Each wall is flat, endless, passes through zero and stands at right angles to its row. A trip goes straight from one point to another. Which walls does it cross, in order?

Walls:
(1): 18 15
(2): -46 -7
(3): -17 -27
(4): 38 -19
(5): 65 95
(6): -33 -9
(7): 11 -9
(8): -2 -61
(9): 71 6
Trips:
-9 -33 to 15 -26 => 9, 2, 6
32 -9 to 26 -27 => 3, 5

Walls:
(1): 22 -80 54 -34
(2): 31 41 -5 -11
(3): 15 68 -59 -15
(4): -34 -2 -14 22
(5): -65 44 22 70
(6): -17 -16 37 -21
Trips:
-17 71 25 -10 to 3 38 -67 -6 => 6, 4, 5
-14 -51 31 -23 to -14 -43 55 -37 => none
-44 2 -10 31 to -35 83 16 76 => 3, 2
-53 -68 27 24 to 16 -95 50 19 => 5, 4

Walls:
(1): 21 -15 9 -8 -28 -9 -31 1
(2): -58 -50 12 40 -25 24 -36 34
(3): -71 -67 22 -28 -19 2 -69 1
(4): 0 10 22 4 -10 14 29 39
(5): 47 37 4 15 48 13 -23 -7
(6): 32 -22 5 15 -47 -16 23 -63
(7): -19 -64 -18 -9 23 -1 -12 23
(8): -14 -44 35 -30 -46 22 46 -8
Trips:
11 8 -17 -8 -46 31 6 -33 to 59 -6 -18 -31 -10 -8 63 43 => 4, 1
21 -5 2 5 -14 7 14 -37 to 40 -9 -3 -17 21 -7 -24 27 => 8, 7, 6
2 -95 67 22 -2 49 7 0 to 46 -42 32 -36 18 -40 -32 -39 => 4, 5, 2
-19 19 -14 4 -52 63 -40 -13 to -6 29 22 -37 -2 -8 13 -44 => 2, 1, 3, 5

Walls:
(1): -20 -20 -36 95 32 -3 -37 46 24 16 23
(2): 6 5 -14 -9 0 18 16 6 -8 6 -47
(3): 7 50 -31 -15 50 -20 -22 33 -44 45 -22
(4): 1 28 8 -17 -6 -21 -46 62 -54 61 -31
(5): 32 11 -15 -17 1 -36 39 -42 -9 6 62
(6): 23 -1 33 9 37 48 10 -25 30 0 -14
(7): 25 22 -43 20 0 -23 27 -18 16 -40 -38
(8): -5 -47 5 4 -63 11 -16 -34 17 13 -56
(9): -4 9 -32 -10 22 33 -29 -55 -57 30 -55
(10): 11 30 -42 -5 -8 27 -21 -28 24 33 24
(11): 1 4 -16 -2 -41 15 -2 -26 21 34 23
(12): 28 50 -22 -7 -7 -12 36 -19 25 -9 -34
Trips:
20 26 26 21 -6 -3 50 -4 39 3 -49 to 18 12 29 -37 2 -16 49 -41 5 6 4 => 5, 11, 8
26 -2 12 -28 5 -23 -28 -4 50 -1 73 to -13 14 -4 19 -27 43 37 -26 16 -34 -14 => 1, 12, 7, 8, 2, 5, 9

Walls:
(1): 4 -16 -34 4 -22 -17 -21 -1 24 20 11 6 3 4 -2 15 45 13
(2): -6 -6 -35 -5 -31 22 7 -9 -2 -12 -10 84 25 -24 -17 -6 24 -37
(3): -31 5 49 -27 -16 -29 5 -2 26 -28 64 31 47 -16 -12 10 2 1
(4): -51 -7 10 -1 -15 5 3 -15 -2 75 18 19 -54 13 38 -29 44 26
(5): -53 7 8 -6 11 1 7 6 33 41 16 25 40 -12 -54 -41 -32 -30
(6): 6 5 8 34 29 -9 20 9 56 74 19 -8 -10 8 7 44 39 -54
(7): 65 45 13 21 45 30 32 -27 -7 21 -17 -4 -54 -50 -24 22 43 48
(8): 32 18 39 -39 -21 21 29 21 -13 42 13 -23 16 32 3 -10 -22 -51
(9): 18 -80 -40 -10 -17 27 -17 -22 -4 -7 -28 -10 -44 49 7 24 4 16
(10): -19 37 -22 -7 -23 -41 27 22 3 38 -34 -20 -9 -6 -40 -26 0 31
(11): 37 0 19 18 -16 -24 -33 -43 55 60 -20 -19 -9 -46 -14 2 14 -14
(12): 64 -39 -15 49 95 -30 1 -4 59 54 -11 -58 53 20 9 7 6 -33
Trips:
9 47 44 47 9 4 -37 -72 -16 19 -15 -54 -28 76 -6 30 7 16 to -1 15 -29 8 79 -47 17 -3 17 6 -62 -47 -36 -9 -36 25 -10 -8 => 10, 8, 4
84 50 24 -20 25 -1 31 -20 53 28 27 8 -7 -34 -2 -33 -10 -45 to 10 26 39 -13 -21 -31 -19 -22 -8 39 41 -14 7 32 76 -86 -30 -16 => 2, 4, 7, 6

Walls:
(1): 14 22 -47 36 4 -4 25 -26 17 10 48 37 -19 27 8 -9 23 -19 -7 3 36 22 10 13
(2): 14 -2 9 -5 -1 20 7 -3 -22 14 -12 -21 9 35 1 -32 -21 -44 -10 -17 39 -14
 66 20
(3): -11 50 -37 -21 -45 25 11 16 -15 22 26 -11 38 9 -3 24 -6 34 -19 15 -8 3 8
 -17
(4): -8 8 24 -32 -66 5 1 -2 -36 -37 -18 -34 -25 -26 -36 28 -24 1 -41 -41 13
 80 18 -34
(5): 23 -3 9 -11 -16 37 6 5 12 -6 -27 5 -13 -29 11 35 -31 -37 -21 -21 -41 -14
 -40 -1
(6): 19 -10 37 -66 18 19 -11 6 -46 -15 8 -14 13 13 -11 -7 -16 -3 -21 -52 9
 -36 48 -9
Trips:
7 1 11 -10 0 13 13 -34 -27 40 -19 36 -8 -22 -51 53 -24 -42 28 -35 -14
 -34 52 22 to 59 -27 8 59 4 -15 -20 39 61 -1 -17 -21 -10 40 -15 30 -6 47 49 -34 -3 -66
 -20 -12 => 4, 2, 6
-4 -18 -10 4 -18 -23 9 6 -24 -17 0 -42 -5 19 1 20 -1 8 4 12 -9 10 -25 18 to -2 -13 20 11 19 1 5 1 -8 -48 8 5 -15 -4 -6 -50 -61 -16 -26 -15 5 29 -28
 -54 => 5, 3, 6, 2

Walls:
(1): -12 5 -16 -10 -26 2 52 -33 -12 -7 -6 13 10 -5 33 24 -10 6 -22 -31 -8 -15
 -12 -30 -18 -18 0 17 -28 26 3 -13 -7 -6 -30 15 37 41 49 9 -26 42 -11
 -34 10 -34 12 -55
(2): -8 76 40 9 13 23 16 -37 -2 35 -40 -30 3 12 -7 -23 -44 -25 5 -4 13 -15 33
 6 40 -19 22 -11 11 16 -12 -23 -18 -7 23 9 -21 51 0 -32 -18 18 4 -21 16
 -1 -40 40
(3): 48 -9 9 -15 -12 9 30 -2 -1 -28 -7 -26 -21 -15 -1 2 3 -8 2 3 -26 7 -3 0
 22 21 -48 -15 -2 50 -2 4 35 44 20 -34 -14 -9 5 38 -58 12 -39 -17 12 -17
 -21 13
(4): 20 -23 3 9 -11 -14 -19 -17 25 -10 -19 -13 -8 -13 0 -2 51 26 -36 -21 21
 -23 4 -21 -12 -14 -26 -34 -24 -4 -17 -3 7 4 36 22 -22 11 8 17 10 -12 43
 -4 -16 45 23 -20
(5): 8 10 43 7 -39 39 12 -21 8 28 -16 -24 2 5 7 -13 -2 16 -35 -48 6 -21 2 2
 -5 20 23 -20 11 18 46 30 10 -8 5 0 -33 39 -4 -8 -3 -38 9 19 -10 36 -7
 -32
(6): 15 -29 -12 -12 13 21 2 21 51 -3 11 -35 6 -11 -46 17 13 -2 62 -28 -27 -26
 -29 -24 15 -27 10 -19 45 47 37 -6 49 14 1 8 18 6 3 0 -10 2 -49 11 69
 -30 30 8
(7): 41 33 -24 -27 0 2 22 15 -24 -15 -21 -2 -37 15 -9 -35 4 -3 -32 21 -22 -18
 -35 12 18 -11 -4 32 -8 17 -38 -27 46 10 -4 -10 -7 3 -35 -30 -49 -14 42
 -44 22 12 31 22
Trips:
-18 -6 4 -11 6 -35 -1 -16 -32 -14 3 -19 -3 -30 18 17 27 15 14 -15 0 50
 34 18 -30 10 -20 58 -6 9 -9 -26 32 -32 8 61 -24 -13 41 -1 14 11 3 3 -28
 -24 0 -6 to 18 32 -25 6 -10 -5 1 -2 19 -36 21 26 -18 -69 18 -6 10 27 12 12 15 16 40
 -32 9 -40 -7 24 -32 -20 -13 -36 -11 14 23 7 -3 -17 4 7 15 40 32 -32 29
 -51 24 14 => 7, 3
40 -13 -22 4 -48 -20 1 5 -14 18 13 -23 8 28 -2 -11 -15 -3 -37 -36 -23
 -15 -5 11 22 -17 21 -20 -36 -23 23 2 -28 27 -10 21 7 53 -1 -58 -23 5
 -15 -12 -20 -32 -8 -25 to -3 -19 42 -25 1 40 -13 -21 -12 -33 32 -20 6 -23 -16 -34 -2 -45 -14 19
 -11 47 -29 5 -20 -3 -9 -45 -48 0 -26 23 -33 22 30 4 -33 27 -1 -24 11 -6
 -2 3 -2 16 -17 2 => 3, 7, 1
-50 16 19 -10 -35 -23 0 -14 46 49 -67 21 -9 31 -5 -6 -4 37 8 22 -27 14
 16 -36 1 -5 -24 67 -1 -18 40 -4 37 -39 -37 11 -15 4 -17 6 -55 16 19 -7
 -6 12 -11 -27 to -5 -53 -9 -19 -12 -16 1 4 26 -5 30 -17 15 2 -1 0 0 61 13 -17 11 21 -54
 -56 -20 19 25 -6 36 -32 -10 5 -31 -46 21 27 -13 -21 -21 17 -4 -24 42 19
 23 14 -12 4 => 4, 2, 7, 6, 1

Walls:
(1): -15 9 -19 62 27 13 -9 27 -21 -5 30 16 -37 -4 -2 37 37 24 -9 -26 5 -61
 -53 -24 48 53 4 -19 -44 1 38 47 35 13 40 -1 -2 21 24 10 23 -3 13 -17
 -20 5 45 31
(2): 0 8 -11 -42 -20 -25 -32 36 5 5 41 19 -9 49 20 -13 -51 33 -5 48 -3 27 -4
 -30 23 65 17 -13 -51 12 8 -41 5 27 -2 11 27 1 40 -9 29 11 -30 -32 -37 9
 -35 -12
(3): 27 -2 6 60 19 -10 -39 20 -2 -40 -8 -27 -36 1 15 -11 7 24 23 -49 5 -13
 -11 -4 -27 -11 -30 -34 23 18 12 13 35 -4 2 30 -13 8 -23 -10 -4 20 -11
 -5 -7 -20 12 -7
(4): 10 23 35 -44 -13 8 23 -15 -8 25 6 -3 17 10 72 26 -22 33 -32 17 6 -5 27
 13 -11 19 -10 -36 -30 23 -32 -2 -5 10 -17 -74 51 -41 -17 11 2 2 58 -6
 -3 -23 8 21
(5): 23 31 36 -38 -13 -30 -1 -40 -13 37 6 9 -23 -11 -23 -31 5 -33 10 2 33 -12
 4 12 3 -26 -4 -5 15 5 -1 5 5 24 -13 -14 -15 15 -4 60 -17 14 -16 -19 11
 11 -16 4
(6): 6 -4 -13 36 -37 -12 -13 12 -11 24 6 -1 0 0 -3 8 -19 -14 21 -44 -25 38
 -20 -5 -22 15 -72 17 -4 -13 -30 18 40 4 -14 -2 17 39 9 -42 41 -9 24 -7
 -14 -31 -22 23
(7): -17 -12 38 0 -40 1 -17 18 5 2 -39 15 -3 -30 -2 11 12 -16 55 -7 5 8 26 13
 -8 -9 -5 -36 33 20 -36 24 -26 -20 8 -6 -5 -33 1 11 29 -76 4 33 2 15 37
 25
Trips:
21 -29 20 -2 35 0 -57 14 -1 10 8 -8 -39 -26 1 -2 16 -14 17 1 -20 13 -16
 14 -20 16 10 4 5 -3 -9 -5 1 45 4 34 -47 -43 9 80 -11 3 17 -22 5 16 12
 -25 to -36 36 4 13 11 28 -28 14 12 -18 21 -9 -31 -1 -2 43 29 -9 1 9 12 -42 -4
 -10 -32 0 -15 -8 58 43 4 -36 -21 23 -3 -2 30 -60 -28 -40 -6 -24 -5 -2
 -2 -45 3 27 => 4, 5
39 -24 -26 -37 46 -23 3 -13 -3 40 25 -6 31 -21 -13 -4 39 41 37 34 -9 -14
 8 24 -11 -57 -3 6 -11 26 41 -14 -19 -11 -6 -26 37 11 -2 19 -30 0 3 18
 -10 -26 10 3 to 5 19 -20 3 14 20 2 1 -33 42 6 -9 63 -18 -33 -12 -22 -25 -4 0 -23 17 -3
 46 -6 -43 -27 -35 -43 -40 -29 42 -62 -8 -36 -18 -28 2 -35 18 20 -18 32
 3 -17 10 -7 -40 => 7, 6
62 42 -25 -27 2 -35 5 10 -3 12 60 48 -12 -13 -12 -8 -21 -8 27 -1 12 -3
 -15 41 15 -31 19 6 -2 -11 -29 26 18 21 -27 20 27 -24 -13 0 34 67 -52
 -67 10 -6 35 18 to -1 79 -18 15 21 -1 -28 -1 -21 -17 -22 38 -5 37 32 42 -13 -32 -50 -35 41
 34 -27 41 -61 33 40 -8 45 20 12 48 -15 -25 11 -45 -30 6 -61 1 23 77 -10
 21 -54 15 23 10 => 4, 6, 2
31 22 3 -17 -7 -19 -7 -8 9 -49 8 8 -9 -7 -25 -32 2 -19 -1 -53 -16 31 -32
 1 14 18 -1 43 15 -33 -25 -12 52 -12 -8 13 -56 -25 0 -11 62 -31 -21 -14
 -29 5 15 16 to 4 -13 19 -13 -6 6 -10 31 22 33 -8 -24 3 29 -2 -11 -68 25 34 -16 -35 -10
 -22 -34 33 11 36 12 20 13 -3 -24 28 0 -10 -7 -42 26 16 11 2 -13 1 2 12
 -41 -27 9 => 1, 5, 7
